Each row of a before or after table is a point. One or more steps were done to the points. Then noise was added and the rows were shuffled. The steps act on columns, c1 being the first. Name the steps. A step turns or swaps two columns, mirrors them in a line or flattens them onto one, adds a multiple of one to another, or multiplies or shifts one. Angles are multiples of 10 degrees, from the lower column toward the higher: turns from -170 to 170, lines from 10 to 170 but not 90. Use the fewest steps. Two steps may share a column if one is a turn and the other turns, adds or multiplies; they go together, in the order done. Otherwise the lowest column goes first.

Before:
[[-14 -11]
 [-33 -34]
 [ 38  -1]
 [-34  39]
 [-17  14]
 [-10 -20]
 [-28  51]
 [ 12 -56]
 [ 51 -14]
 [-30 -53]
 [ -7  28]
 [ -5  22]
 [ 25  -2]
 [ 51 -10]]
After, 14 rows:
[[ -7  22]
 [  2  57]
 [  8  23]
 [-18  -3]
 [-18 -12]
 [ 35 -39]
 [-46 -11]
 [ 39 -34]
 [ 20 -15]
 [-53 -30]
 [ 33 -19]
 [-16 -56]
 [  8  27]
 [ -8  50]]
Steps: turn c1 and c2 by -30 degrees

Before, 10 rows:
[[ 25 -27  40  43]
 [-34   5 -20   1]
 [ -9  43 -42  24]
 [ 46  29 -19  -9]
 [ 50 -25  40  62]
 [-20  27  40   1]
 [-29  -9  -4  11]
 [-17 -16  -3  -7]
 [-23  14 -34  11]
 [ 39  27 -38  61]]
After:
[[-35  10 -16   3]
 [ 43  31 -18 -15]
 [-20  18 -32  14]
 [-26  18  42   6]
 [ 57 -32  31  55]
 [-24  -8  -7  12]
 [ 31 -34  32  40]
 [-15 -18  -6  -3]
 [ 46  30 -31  53]
 [ -1  51 -35  25]]
Steps: turn c1 and c4 by -10 degrees; turn c2 and c3 by 10 degrees

Before, 13 rows:
[[ -1 -28  -8  -2  11 -15  -6 -12]
 [-10  12 -28  44  30 -18   2   8]
 [  3 -31   0  17   8  -9  14  12]
 [  1  19  16  -6  -8 -30   8 -10]
 [ 17 -21 -13 -27  25   4 -28   0]
 [ 22 -31   9  35 -16  19 -14   4]
 [-28  31 -14  20  15  11  20  32]
 [  1  39 -34 -26 -16   3  -7 -35]
 [ 30   5  -3   4 -41 -26  -4   5]
 [ 13  -7 -24 -11 -35 -42  19  35]
 [-11   0   6  27  27 -22  -1  -1]
 [-11 -66 -29  -8   1  17 -34  37]
 [  1  -9  31  41  10 -43 -59 -21]]
After, 13 rows:
[[ -3 -29 -74  -1  12 -15 -11 -10]
 [ -1  15 -45  -7 -11 -29  11  -9]
 [  2 -10 -31  39  12 -43 -99 -21]
 [ 12  -8 -83 -11 -34 -42  32  36]
 [ 20 -29 -54  33 -15  22 -27   4]
 [ 31   4 -65   6 -45 -25 -10   5]
 [  2  37 -94 -26 -16   0 -11 -36]
 [-14 -64 -93  -9   4  17 -57  36]
 [ 17 -25 -74 -22  26   3 -44   0]
 [-13  11 -89  40  29 -21   6   8]
 [ -9   0 -52  25  29 -21  -7  -5]
 [-29  32 -77  22  14  11  31  29]
 [  2 -31 -60  18   6  -7  24  10]]
Steps: shift c3 by -60; multiply c7 by 1.6
